Every row gives one point. Two turns around zero, p and q, are shown by what they do to some points. Where does a point land after both, in the order given? Backwards means that the second turn is done in reverse. Each puzzle has new turns, and all numbers are rounded.
(in the rows, 128 means zero)

Turn p:
[113 139 160] => [112 139 159]
[124 152 131] => [118 150 128]
[145 128 135] => [145 133 134]
[140  83  74] => [149  80  79]
[118 139 140] => [116 138 139]
Turn q:
[126 115 100] => [150 113 112]
[ 83 159 148] => [ 74 107 127]
[156 107 143] => [150 148 152]
[147 131 120] => [139 144 120]
Where do these land?
q, then p: [134 146 150] => [103 142 135]
q, then p: [152 161 130] => [106 156 108]
q, then p: [108 131 123] => [123 108 125]
p, then q: [118  74 109] => [176 105 150]

Turn p:
[101 100 120 104] => [116  99 103 104]
[131 152 168 141] => [113 135 172 139]
[113  97 108 140] => [138 100 101 138]
[144 110 118 119] => [150 125 119 114]
[167 172 137 158] => [142 175 162 159]
[112 138 117 106] => [108 136 112 113]
Turn q:
[141 113 109  99] => [124 114  96 110]
[131 186 137 120] => [ 99 179 134 124]
[130 147 105 130] => [118 143 110 144]
[130  86 155 160] => [172 101 158 130]
[108 107 134 132] => [128 102 142 133]
Where do these land?
p, then q backwards: [148 113 126 138] => [141 113 132 146]
p, then q: [191 116 110  93] => [123 170  87  81]
q, then p: [107 122 164 123] => [116 106 155 107]
p, then q: [102 125 129 112] => [110 103 125 133]
p, then q backwards: [118 128 116 142] => [124 128 108 134]
p, then q backwards: [103 164 123 160] => [ 98 161 102 144]

Turn p:
[142 141 152 124 130 148] => [112 139 149 126 105 124]
[ 84 127 108  54 147 108] => [113 121 120  56 183 135]
[136  88 121 175 119 134] => [148  93 112 169 108 136]
[118 159 130 135 117 145] => [102 150 119 137 123 113]
[115 125 150 140 102 122] => [133 120 121 132 116  93]
[141 150 119 157 154  83] => [157 151 148 162 165 128]
[151 101 107 130 113 122] => [159 121 110 128 114 149]
[137 133 136 108 141 160] => [101 132 143 113 111 145]
Turn q:
[148 105 154 104 106 155] => [153 139 150 125  87 150]
[183 138 133 126 109 150] => [164 143 147 163 127 158]
[ 94 151 124 172 138 117] => [ 77 109 116 140 151 121]
[ 84 167 116 136 134 133] => [ 84 137  88 130 138 128]
[128 129 143  99 114 115] => [138 149 129 128 105 109]
[133  97 106 108 147  95] => [158 117 128  97 142  94]
[ 96 156 134 168 126 122] => [ 76 116 118 149 139 124]
[134  80 101 111 128 123] => [168 100 124  98 121 120]
[152 130 142 128 150 143] => [134 144 152 123 142 149]
Where do these land?
q, then p: [109  98 147 129 147 129] => [125 115 132  89 126 112]
q, then p backwards: [135 150 119 130 155 116] => [110 151 115 125 138 109]
q, then p: [138 151 160 132 105 140] => [112 136 119 156 115  97]
q, then p: [158 140  82 126 119  64] => [186 136 158 163 159 157]
p, then q backwards: [118 101 147  91 154 149] => [107  87 142 152 151 144]
p, then q: [148 119  79 151 149 140] => [120 107 121 132 142 185]
q, then p: [ 95 135 141 126  97 145] => [122 125  81 130 124 110]
p, then q: [123 130 148 139  98 143] => [131 111 116 146 117 100]

Turn p:
[131 125  98 147 131 108 131 153] => [116 116 101 121 134 110  99 134]
[155 166 104 141 141 115 127 100] => [116 171 107 113 108 142 104 111]
[104  92 141  88 112  94  95 163] => [122  78 162 108 112  97 137 172]
[ 94 102 143 133 139 107  93 136] => [138  93 147 122 104  88 133 120]
[137 154 173 120 133 154 155 131] => [124 161 142 171 141 138 156 134]
[103 138 135 109 125 141 153 118] => [123 138 129 123 147 130 167 124]
[170 134 115 166 111 147 166  84] => [168 167  87 135 142 173 112 115]
[110 121 140 117  97 159 110 150] => [119  86 137 147 127 148 153 136]
[148 120 103 128 165 128 121 117] => [125 141 142 110 137 127  91 105]
Turn q:
[137 152  95 122 119 124 141 151] => [123 131 115 127  86 130 132 104]
[132 132 136 113 108 106  88 145] => [129 163 141 148 116 107 102 135]
[146 147 122  87 143  85 112 141] => [110 154 115 123 119  83  98 101]
[ 81  99 136 163 108 156 132 108] => [128  95 149 142 140 170 136 175]
[117 138 151 108 115 130 135 113] => [117 128 155 126 144 137 114 114]
[154 158 143 104 135 131 100 149] => [131 182 124 125 129 120 119 105]
[113 112 124 160 118 152 121  76] => [146  92 125 160 159 160 129 146]
[116  79 103 147 155 167 171 122] => [148  75 105  84 130 154 150 157]
[161 102 121 144 136 128 174 137] => [153  98 125  99 118 109 166 121]
[123 161 148 131 142 101 107 137] => [ 95 161 125 146 138 110 132 122]
Where do these land?
q, then p: [146 122 136 116  77 130  96 114] => [145 141 131 167  86 138 105 127]
q, then p: [127 136 123 145 183 108 137 168] => [ 94 130  98  87 153 110 150 145]
q, then p: [154 133 110 124 154 122 160 113] => [147 138 132  81 144 132 121 126]
q, then p backwards: [121 147 162 138 160 140 158 160] => [ 99 157 115  82 127 128 146 107]
q, then p: [148 113 132 139 167 139 113 100] => [110 144 134 112 149 117  86 114]
p, then q: [132 143  97 130  75 104 107  88] => [162 125 141 112  84 160  89 104]
p, then q: [153 111 147 150 147 127 116 132] => [145 148 129 160 140 113 139 135]
q, then p: [ 80 154 112  73  90 147 127 157] => [119  88 147 146  85 171 181 117]
p, then q: [120 105 112 128  97 135 128 140] => [151 121 117 100 119 124 122 147]
q, then p: [118 129 116 146 101 141 115 109] => [144 113 119 158 131 139 112 115]
p, then q backwards: [110 114 160 119 158 115 150 125] => [160 118 165 137 123 105 123 133]

Turn p:
[115  90 106 135 130 101 115 150] => [102 126 108 133 137 144 133 174]
[128 147  98 163 126 123 116 137] => [102 155 106 104 126 141 131 118]
[148 101 131 135 137 149 106 129] => [120 106 113 145 103 148 119 124]
[ 96 177 118 133 128 150 139  95] => [135 135 138  97 142 110 165  81]
[ 82 131 153  88 119 140 124 109] => [155  90 162 112 137 114 160 135]
[145 114 129 161 144 128 124  86] => [ 94 115 106 144 113 102 124 102]
[131 148 126 118 146 148 159 163] => [147 156 149 145 148 158 128 112]
[128 148 140  82 137  86 116 155] => [147 120 150 105 168 134  90 157]
[148 131 185 148 110 123 165 147] => [131 162 177 154  97 108 105 133]
[158  93  93 117 103 133 114 111] => [146 115  70 138 108 124 126 144]
Turn q:
[158 135 112 122 130 136 142 157] => [142 106 115 134 134 151 106 148]
[123  92 119 141 146 134 117 137] => [128 107 146 131 130 104 106 111]
[ 73 135 196 107 174 145  95  89] => [ 72 183 195 102 146  98 150 137]
[143 115 128 130  96 130 115 141] => [124 107 126 147 110 148 132 113]
[102 144 132 126 123 104 121 139] => [109 123 113 100 125 124 147 127]
[147 162  85 165 122 183 163 122] => [159 159  85 153 171 156  86 111]
[134 131 148 132 114 101 157 126] => [144 119 118 134 134 127 168 140]
[164 123 100 137 124 110 115 127] => [137 114 104 151  99 120 110 136]
[109 113 132  92 123 109 127 114] => [138 133 150 101 101 124 148 129]
Where do these land?
p, then q backwards: [127 136  97 154 129  83 128  97] => [ 99 163 124 163 156 109 113 127]
p, then q: [130 162 127 140 101 147 128 128] => [138 153 123 131 109 155 144 145]
q, then p: [102 125 125 144  90 165 102 119] => [125 106 128 112 121  95 160  88]
q, then p backwards: [155 121 120  80 155 165 125 143] => [143 130 166 108 127 112 109 181]
p, then q: [132 140 133 152 128 132  88 144] => [119 143 151 111 114 156 128 105]
q, then p: [154 122 146 167 134  92 137 103] => [ 92 176 116 138 141 114 120 144]
p, then q: [126 123 142  88 144 113 130 135] => [113 105 149 145 134 110 113 143]
q, then p: [108 140 135 130 126 151 117 116] => [129 119 144 111 139 121 137 105]
p, then q: [121 104 146 100 171 154 176 178] => [102 132 135 183 199 115 116 129]
p, then q: [125 108 109 125 100  78 147 117] => [122  90  90  96 126 119 120 150]
